Each wall is flat, endless, passes through zero and stands at right angles to its row. A trip goes straight from one point to another. List the walls that it crosses, first one first.

Walls:
(1):  21  31 -54
(2): -57  44  24
(3): 11 24 -2
(4):  62  87 -14
(5):  -1 -34   3
(6): -10 -58   9
(7): 14  8 52
Trips:
-15 -83  -1 to -26  -6 -19 -> 2, 1
-28 -91  -5 to -21 -46 -50 -> 1
-97 -88   9 to  27 -88 -49 -> 2, 1
-6 36 40 to  54 -11  49 -> 2, 5, 6

Walls:
(1): -10  -1   4  58  60 -26   2  13 -53 -29 -24 -19
(2):  -17   41  -25  -26   33 -114   18   11   10   45  -19   16
(3): -16  72 -45  36  49  61  38  30 -64  16 -68  19
(4):  -4 -73 -17 -72 -62 -39 -57  -3  33  -7  27  17
Trips:
  12 -106  -10   53   21    7  -18   45   57  -23  -46  -39 to -89  44  47 -12  14 -98 -21 -36 -20   6 -47 -66 -> 2, 4
-53  48 -70  29 -17 -89   3  -4  85  20  10 -22 to  24 -39 -20  18  35  45 -30  75 -10 -13  39 -36 -> 1, 2, 3, 4
   8 -106   69   22  -71   12  -44   25  -10  -18   25   47 to  27 -25  21 -63  -2  60  40 -67  70   7  51 -36 -> none
 59 -64 -46  84  35  -1   6 -32 -42 -53  86  63 to  -4 -24 -66 -19  47 -55 -32 -65  22 -63 -11  -3 -> 4, 2

Walls:
(1): 121 -11  24 -55  72 -28   5   2 -24 -35   6  46  -1   9 -27  20 -10 -14 -37   0  24  26  22 -78  55 -31  -6  66 -22 -40 -35 -15
(2):    2   13   30  -60  -53  -78  -36   49   49  -28   -7  -43  -67  -26   26  -40  -28  -65   36  -60  -12   47   19  -11   69    5   15  -89 -108   23   -8  -11
(3):  43  -1 -45  26  65 -54  11 -25  71  57 -44  -1  -4   6 -15  -4  21  62  65  -4 -19  20  -6  25  12  15 -49   8 -14  35  75   7
(4):  18 -86  94  19  -7 -41 -45  34 -33   1 -10 -47  23 -13  21  52  33 -18  -8  41 -16  38  12  24  42 -62  19 -29  13 -13  46  49
(5):   41   32  -59   -9  -78    2  -92  105  -46  -24  -17   50   38   -8   37 -110  -48   29  -38  -29  -12  -11   39   97   42  -11  -35   29  -32  -33  -78   34
(6):   8  37  26   7  34 -55 -28  67  43 -25  41 -31 -39 -56  44  87  13  27 -29 -22   1  14 -37  35 -18 -12 -16  19   8  57  42  -8
(7):  35   9  78 -42   4  17  12 -18 -23  14 -22 -36 -65  87  43   3  50 -71   0  38 -20  65 -51  28 -60  22 -25 -14  48  -6 -28  68
(8):  -20  -27  -58  -65   49   39   29  -14 -111   -6  -34    8  -46   -1  -55    9   34  -18   15    8   65   30  -36   17  -60  -33   13   24  -77   21   31  -27
Trips:
  18  -79  -15   20  -75    0   43  -42   84    4    2   76    8  -73  -30   12    7    4  -13   -4   35  -15  -48    0 -103  -41   14   12  -77  -12  -18   39 to  47  10  -6 -39   3  30  69  15 -37  18  61 106  33   2 -40  -2  16 -15   7 -11 -52 -38  54 -48  38   2  36  27 -28 -51  82   2 -> 1, 3
-22  50 -22 -50   4  67 -53 -13  31  11   8 -35   0  26  -7 -55  -9 -14 -47 -34  13  12  -4  44 -23  15 -37 -12  12  33  19 -59 to -58  12  19  33 -28 -43 -32 -12  45   5 -18 -38  29  26 -68  29 -18 -77  -1   0 -25  51  26 -37  22  60   2 -18 -21 -39  -7   7 -> 6, 8, 5, 4
103 -47  12   4 -54  28  66 -68 -29 -51  54  42  30  -8 -41  32  21  28  -7 -19  76  50  14 -24  23  -8  47 -88 -30 -40 -42 -15 to  46 -46  23 -55  10 -36  17 -25 -11  71  48 -28 -75  11 -18   5  13 -64  21  12  27  -2  65  52  -3  -7 -80  -2  24 -11 -47  30 -> 7, 3
-31   2 -64  42 -11 -17   7  26   6   1   0 -28  42  43  15  -9 -55 -82 -58  60  -5  74  70 -18 -16  21  11  74  45  -8 -17 -36 to -65  25 -26  82 -43  23   2  -7 -26  10  41  45  14 -17  47 -34  24  54  -9  -1  44  39  -3  16  -8 -51   7 -25 -24 -57  17   3 -> 7, 1, 8
  89    0   56  -17  -13   -8  -22  -22  -29    1  -31  -10   15   24   11  -29  -23  -66 -114  -23  -32   49   -1   28  -42  -33  -16  -13   13   26  -58   35 to   0  50  10   2 -54  31  11 -36   5 -99  48  60 -11  12 -11 -33  48  59 -39  -1 -35  51 -39  81 -35  28   9 -58  62  51  25   3 -> 6, 2, 1, 4
 18  17  69  10 -12  60  18 -61  23 -12  62  -4  11 -39 -29   0   9  84 -49 -12 -17  68  64  61  15 -64 -92   7 -28  40 -17 -58 to  14  43  11  29  -5   5  49 -14 -14 -24  24  54  -7  35 -21 -42  23  35  61  53 -20 -59  65 -41  42  31  54  86 -42  -9   5  10 -> 4, 6
-13  54 -19  14 -13  83  54 -45  14  64 -51 -30 -70 -18  36  12 -77  34   0 -18   4  -4 -29 -45 -55 -12 -52  25  70  21   8  11 to  14  21  13  57  30  47 -20  56 -17   3  42  63 -68  13  22 -57  96  -9  -1 -96  40  56   9  22  58  52  71 -19 -19 -10  -5  -8 -> 5, 2, 3, 1

Walls:
(1):  34  31  22  19 -16  -4  -9 -24  -4 -25  55 -37   4   8 -42  -2 -81  17  16  55 -33  29   6  22 -27   6  11  -1  87 -14  15  33   3 -35  68  17   8  20  36   3  22 -21  58 -23 -14  19  10 -23
(2):   9 -17 -16  16  37  25  30  -2   4  14  21 -18 -47   4 -34 -15 -24  24 -51  41 -32  70  58 -22  16 -23   7  22  -2  15 -35 -14 -23   7 -26 -13 -18  34 -20 -21  11  21  -7  -8 -57  68  -2  23
(3):  19  13  10 -48 -10  33  -9  33  -3 -21  -3   0 -37  49 -32  42 -11 -35   5 -28 -20 -19  88   8 -37 -41 -74 -12  41  -2 -50 -36 -31 -18  39  21 -48 -70 -20  48  10  15  18  10 -20 -10  -7  -2
(4):   3  22  -7 -37 -23 -13 -33 -34   2 -21 -13 -15 -27  50  35  25 -32  -2  34 -43 -27  24 -16  30  43  10  17   6  18  18 -19 -10 -20   3  30  22  15  -2  17  28 -12  33  -7   5   1   3   6  26
(5): -25   1  14  -2  18 -34  60 -23  79  39 -16 -10  -5 -25  12   1   8  -7 -29 -21 -32  11  23   4 -11  20 -18  27 -38 -35  21 -18  44  -9  61  16 -36 -76  36  -4  -4  38  35  20  -1 -27  28 -54
(6): -27 -47  29 -30   6  23  54  -5  31  47 -32  -9 -19 -14  17  21 -19  20  10 -19 -11 -24 -12  10  10 -51  11  -3 -25 -23 -33   4  19  35 -43 -30  22  -3   2  16  16  25  29  26   2  43  20  15
Trips:
-37 -33  -4 -40  -6 -75   4 -49  60  57  49  15 -72  44 -30 -43  55  16  -3 -13 -47   3 -27 -24 -15  -3  10 -13  -2  58  29  41  32  41 -46  -9 -57  -4 -79 -51   5  38  40  56   2  13  14  20 to  32 -32 -24 -19  60 -52  16  40 -47  -7 -35  -3  -2  25 -25 -11  13 -34  41  -9 -45 -17 -42  13  29  12   3  29   3 -27  -6  33  42 -46  17  -2   7 -22  -5  12  38  26  43 -40  -8  51  23 -11 -> 4, 1, 2, 3
-12 -25 -46  35 -60  -4  12 -35 -19   8 -24 -63   8 -57  -5 -31 -26   6  24 -72  16  35  37  16  22 -28  15  12 -62   0 -20   3 -12  22   1  -8   0 -35  14  -2 -13   6 -60  28 -10  23 -10 -34 to  36  13 -75   4  36 -40 -24  22 -55 -29  10 -47  43  16 -40  14 -31  -9  39  -9 -27 -38  26   4  36 -73  -2  33 -23  16  12  -7 -36 -39 -11 -11  59 -22   6 -29  69   7   9  21  24  16  11  60 -> 5, 3, 1, 6

Walls:
(1): -58  59   9 -38 -72 -80 -15  26  38  -9  93  33 -15   5 -14 -25  24  19  24 -29  72   2  54  22  34  -4 -18  38 -55 -57 -36  -9  11   6 -28 -31  10 -13  29 -45 -91 -34 -18  -7  50 -19  50  30
(2):  12 -14   3  32 -22  -6 -12  -8  26 -10  -1 -24  24  68  12 -16 -43 -27  20  18  38  24  16  11  15  28  37 -14  24   6  -9   2   9   7  43   1  62  16  12 -31 -10  45  -9 -31 -39 -35  19 -17
(3): -61 -69  60  -8  19 -19 -12 -62   9  43 -17   1  31  56  17 -64 -11 -16 -23 -25  40 -41  26  45  -3  22  -9 -92 -65  38 -32  28 -15   1 -22  12  49 -16 -17 -21 121  -2  -6 -50 -14 -53   3  41
(4): -15  48  42 -18  22   2  57  47   0 -27  47 -27 -49 -11  58   5  25 -57  49  44 -60  24 -63  -8 -15 -10  11 -15 -13 -83  42 -10   6  23   1 -40   4   4   0  36  36  54 -54 -60 -42  20  14   9
(5): -11   6 -24  12 -11 -17  35 -26  -6 -16  28  11 -85 -33 -25 -39  -7 -13  14 -48 -16 -12 -22 -44  -1  28  28 -45 -17  20 -65  22  34  26 -17  -2 -41  14   0 -12  10  -1  32 -34  -9  15  -5  13
(6): -29 -13 -22  12  19 -23 -84 -24  83  45  -3  37 -38  26  16 -65  20  51 -72 -26  37  33 -12  20 -94  23  39 -43 -65 -58 -38  19 -52 -28  17 -54  25  12 -11 -32  38  46 -37 -70   1  40  64 -13
(7):  32  -9  -6  70  -1 -18 -97  19 -16 -17   3  13  22  64  -9 -25  -9 -64 -36 -45 -36   9  55  14  -1  47 -20  13   2 -87 -36  34  -6   5 -71  95  30 -16  20  26 -25  44 -19   8  28 -28  60  -3
Trips:
-29  54   6   4  32   6 -23  59 -13  24 -48 -48  29 -12  47  17 -48  22 -83  17  -9  24   9 -26  24  33 -66  43 -59 -12   9 -11 -25  35  36 -87 -40  49 -31   1 -54  18   2  50 -25  11 -37  84 to   4  10  34  59  84  98   1  68  -2  12  13 -49  43   8  18 114  57  23  -8  22 -68 -15 -34  -5  38 -50  -5 -58  30 -12 -31  26  70 -44 -40  55 -32  39 -44  19   3  29 -13 -49   2 -11  63  -6 -> 1, 7
 11  15 -48 -16  19 -50   5  18 -45 -50 -36  46  25 -29   5 -29 -55  44  54 -16  19 -31   8 -20 -27 -42  28   8  -8 -14  42 -15 -69  27  67 -20 -31 -10  -4  -8   4 -67  47 -11  34  18  41  19 to -77 -26  -9   0  44  58 -89  16  65 -25 -29  22 -13  10  16 -12  -2 -10  44 -17  60  44 -13  -5 -32 -35 -44  95  23  40 -49   4  -1  15  26 -22  -8  33   6  10  24 -19  15 -55 -19  50  62  32 -> 6, 5, 2, 3
 -7  71 -20 -19  45 -16  78  23 -27   9  27  30 -17 -15  14  56   6  33   4 -67  30 -23  15 -12  17 -32 -30  20 -33  13  20  26 -12 -16 -29  -5   7 -32 -58  -4 -51   4 -32  90  25  22 -15  -6 to -44  20 -72 -63  72 -28 -73  12  52   5  43  -9  19  19 -89 -21 -21 -27 -40  -9   3  44 -52 -16 -28  41  61  32   2 -89   7  25  -5   4 -29   6 -10  14 -43  -2   9 -19  42   1  50  61 -65  34 -> 5, 6, 7
